Each row of a before or after table is a point. One or more steps were done to the points. Then noise was added and the rows were shuffled. The steps act on how far a point lies along the listed directions, d1 being the first. Name the steps. A step turns or swaps two directions, mirrors them in a line or flattens them onto one, adds a multiple of one to another, or multiplies one. Angles are multiples of 10 degrees, from the lower direction toward the higher: turns from -170 to 170, lines from 10 to 170 but not 90. Use the fewest steps. Two steps may share a direction if one is a turn and the other turns, adds or multiplies; they go together, in the order done. Otherwise the lowest direction goes first.
In the rows, zero is written as 128.

Directions:
(1): [194  99 153]
(2): [136  90  63]
(3): [ 91  69 158]
Before (13 x 3):
[[178 140 154]
 [ 83 178  97]
 [103 164  82]
 [  7 140  84]
 [175 150 150]
 [185 147 142]
 [159 156 140]
 [169 138 122]
 [129  73 189]
 [163  79 110]
 [145 141  75]
 [100 113 137]
 [161  92 146]]
After (13 x 3):
[[117 133 125]
 [169 108 139]
 [146 124 141]
 [167 101 126]
 [ 20 171  81]
 [169 114 150]
 [ 86 141 105]
 [158 119 150]
 [168 117 148]
 [162 114 152]
 [ 67 156 108]
 [125 120 111]
 [153 116 138]]
Steps: multiply d2 by 0.4; multiply d3 by 0

Directions:
(1): [189 183 163 134 126 131 168 205]
(2): [170  93 127  37  66 140 120 129]
Before (8 x 8):
[[116 127 137 144 143 118 141 142]
 [116 121 137 179 158 110 122  97]
 [163 134 121  77  81 132 103 138]
 [134 122 135 142 150 135 126 135]
 [136 115 115 121 143 154 132 119]
 [135  54 106  11  44 155 100  81]
 [ 67 126 120 158 138 142 109  89]
 [150 116 141  61  83 127 120 119]]
After (8 x 8):
[[171 142 125  78  82 132 106 146]
 [ 35  98 103 155 139 140  90  52]
 [ 97  20  84   6  43 154  75  33]
 [138 125 138 144 150 137 129 138]
 [120 133 139 145 144 117 144 147]
 [103 109 128 177 158 110 115  80]
 [131 112 113 121 143 153 127 114]
 [149 115 141  61  83 126 119 119]]
Steps: multiply d1 by 2

Directions:
(1): [185  81 104 107 221 139 114 197 111 131 126  77]
(2): [105 128 129 207 105  62 161 155  80 142  81  59]
Before (9 x 12):
[[ 95 156 131 209  52  74 164 121  93 139  96 105]
 [135 132 153  96  95 175 103  98 169  93 144 165]
 [ 40 176 202 175  26  91 151  25 118 137 118 183]
 [ 70 176 140 163  85 110 125  89 134 178  77 158]
 [ 39 153 157 179  50  92 125 108 133 119 113 138]
 [152 125 108 160 131  98 140 163  60 141 106  92]
 [182 107 108 122 183 141 140 182  99 140 157  90]
 [205  90 128  44 246 195  73 195 171 105 176 139]
 [171  95 146  55 177 157  79 126 166  89 143 178]]
After (9 x 12):
[[192  91 128  87 234 157  91 210 146 113 151 101]
 [183 108 109 121 183 141 140 181 100 141 158  90]
 [160  96 147  93 165 124  96 138 144  96 120 146]
 [ 44 175 202 161  29 101 145  20 125 134 125 193]
 [ 45 154 158 159  57 107 116 101 147 115 125 155]
 [127 132 152 120  87 156 114 104 152  97 129 143]
 [ 73 178 139 153  88 119 119  84 143 175  84 170]
 [160 126 108 135 139 119 129 155  75 135 120 113]
 [105 156 131 170  63 105 148 109 115 131 118 137]]
Steps: multiply d2 by 0.4
